Every row gives one point. The points of each table are mixes of a few directions, plus a little noise. How many directions does each table use, and how many do they share? Where both have some left over, give the other angles between the two spaces (their principal angles), to ten degrees, smallest first.
(in the rows, 128 means zero)

First:
[[147 186]
 [132 141]
 [116  96]
 [114  91]]
Second, 6 rows:
[[ 84 112]
 [150 137]
 [163 141]
 [162 142]
 [146 135]
 [ 64 104]]
Directions: first 1, second 1, shared 0; angles 50

First:
[[142 156 165 186]
 [ 97 161 183 116]
 [142 123  96 109]
 [139 122 102 113]
 [121  77  96 116]]
Second, 6 rows:
[[106 117 157 142]
 [100 114 165 145]
 [187 158  51  92]
 [103 116 160 143]
 [118 124 142 134]
 [154 142  94 113]]
Directions: first 3, second 1, shared 1

First, 10 rows:
[[101  82 116 108 149 120 176 169]
 [148 174 140 144 118 143  81  86]
 [155 167 142 146 103 127  86 104]
 [112  99 118 116 141 125 158 149]
 [113 119 141 114 148 118 140 176]
 [146 166 125 144 120 157  89  60]
 [141 170 157 135 126 124  88 137]
 [121  95  80 131 126 160 157  52]
 [148 132 149 136  92  83 120 181]
 [ 97  75 112 106 154 124 182 167]]
Second, 8 rows:
[[110  79  92 119 136 137 175 110]
 [161 216 193 144 115 109  43 159]
 [123 116 117 125 130 130 140 123]
 [120 105 111 125 132 133 151 120]
 [112  84  96 122 133 136 169 112]
 [127 126 127 127 129 129 129 127]
 [115  96 103 123 134 135 159 117]
 [156 203 183 140 116 112  57 154]]
Directions: first 3, second 1, shared 1

First (9 x 11):
[[161 141 132 124 173 180 136 133 127 144  94]
 [119 136 159  90 141 133 151 152 122 137  93]
 [148 157  62 104 106 109 131 114  92  86 135]
 [127 157 108 146 109 157 107 111 130 121 121]
 [122 160 123 149 102 140 126  95 123 136 112]
 [ 75  82 221  62 166  98 134 189 161 143 117]
 [136 125 110 139  93 136 162 167 101 127 125]
 [121  81 137 146 130  53 125  97 138 133 186]
 [143 115 102 191 132 148  79  92 156 124 169]]
Second, 11 rows:
[[115 158 175 102 169 213 106 158 158 143  62]
 [135 148 140 146  84  75 205  87  78 169 107]
 [131 101  97 129 131 114  93 138 142  95 174]
 [132 109 104 136 120  99 118 125 124 109 163]
 [131 149 146 140  98  95 189  95  93 166 102]
 [127 115 114 123 147 143  94 144 147 106 147]
 [119 142 152 109 161 192  96 158 158 126  95]
 [122 126 135 111 162 183  81 160 165 109 120]
 [128 150 147 138 104 104 184 101  98 166  97]
 [134  99  93 135 125 104  98 133 135  97 179]
 [136 114 106 142 107  84 141 113 112 120 161]]
Directions: first 6, second 2, shared 2

First:
[[118 154 117 144 121 104 123 151 107 135 129 140 116 116]
 [167  26 172  66 157 223 149  38 212 101 125  79 175 175]
 [131 120 131 123 130 135 130 121 134 126 128 124 132 132]
 [122 144 121 138 123 113 125 142 115 132 128 136 121 120]
 [145  84 147 101 141 169 137  89 164 117 127 107 148 148]
 [137 105 138 114 135 150 133 108 147 122 127 117 139 139]
 [134 112 135 118 133 143 131 114 141 124 127 120 135 135]
 [113 166 111 152 117  92 120 162  96 138 129 146 110 110]
 [117 156 116 145 120 102 122 152 105 135 129 141 115 115]
 [112 170 110 154 116  89 119 165  94 139 129 148 109 109]
 [112 170 110 154 116  88 119 166  93 139 129 148 108 108]]
Second, 11 rows:
[[134 148 142 113 143 129 122 126 127 114 129 112 129 125]
 [161 171 115 119 135 113 137 113 134 146 126 132 128 107]
 [119 125 142 122 135 134 121 132 125 112 129 117 129 134]
 [154 158 114 125 130 115 137 117 133 146 126 135 128 111]
 [ 29   7 176 146 117 175  96 172 108  64 135 107 128 192]
 [149 163 131 114 141 121 129 119 130 128 127 120 129 115]
 [165 175 113 119 135 111 138 112 135 148 126 133 128 105]
 [ 99  43  76 186  70 128 149 138 133 178 125 186 123 143]
 [167 173 106 124 130 109 142 110 136 157 125 140 128 103]
 [127 150 159 103 153 134 114 130 123  96 130  98 130 130]
 [104  94 133 137 120 138 123 138 124 119 129 129 127 143]]
Directions: first 1, second 2, shared 0; angles 70

First:
[[113 127 131 109 142 120 127 129 105 116 139 134 130 122 138 127 145 132
  140 141]
 [196 131 129 201  61 165 136 123 233 174  81  94 121 151  86 122  56 117
   72  72]
 [115 128  99 120 165 110 126 127  93 145 146 152 118 130 142 153 137 112
  154 146]
 [ 88 127 119  86 173 102 123 130  64 108 158 154 129 116 153 137 168 130
  165 161]
 [124 125 204 109  68 156 130 133 162  57 108  82 161 109 117  64 146 179
   91 116]
 [167 132  69 183 139 125 132 121 156 207 120 147 100 155 115 176  74  81
  128 108]
 [100 128 126 100 155 114 124 129  86 111 146 142 130 119 144 132 156 131
  150 150]
 [121 127 148 116 120 133 128 130 127 106 127 120 137 121 129 112 139 142
  124 130]]
Second (9 x 20):
[[115 135  61 173 130  45 140 205  96 163 116 102  94 163 172 135  97 121
  142 128]
 [153 120 134 125 113 177 112 104 156 119 145 122 144 100 108 154 127 164
  100 114]
 [164 113 158 108 107 220 101  70 177 103 156 127 160  80  86 160 137 176
   87 112]
 [123 132  68 169 125  67 134 192 109 158 121 101 102 151 163 144  99 132
  132 124]
 [128 130  77 161 123  84 131 178 117 152 126 105 109 143 154 147 103 139
  126 123]
 [104 136 159 107 147 113 143 116 109 119 112 150 128 143 129  89 148  87
  155 146]
 [ 95 139 165 103 153 101 148 116  99 120 106 158 124 151 132  77 152  73
  165 152]
 [110 133 172  98 144 137 137  96 119 111 117 155 136 132 116  92 153  96
  147 143]
 [159 117 157 108 112 208 106  76 168 106 151 131 156  87  92 152 137 167
   95 115]]
Directions: first 2, second 2, shared 0; angles 60, 60
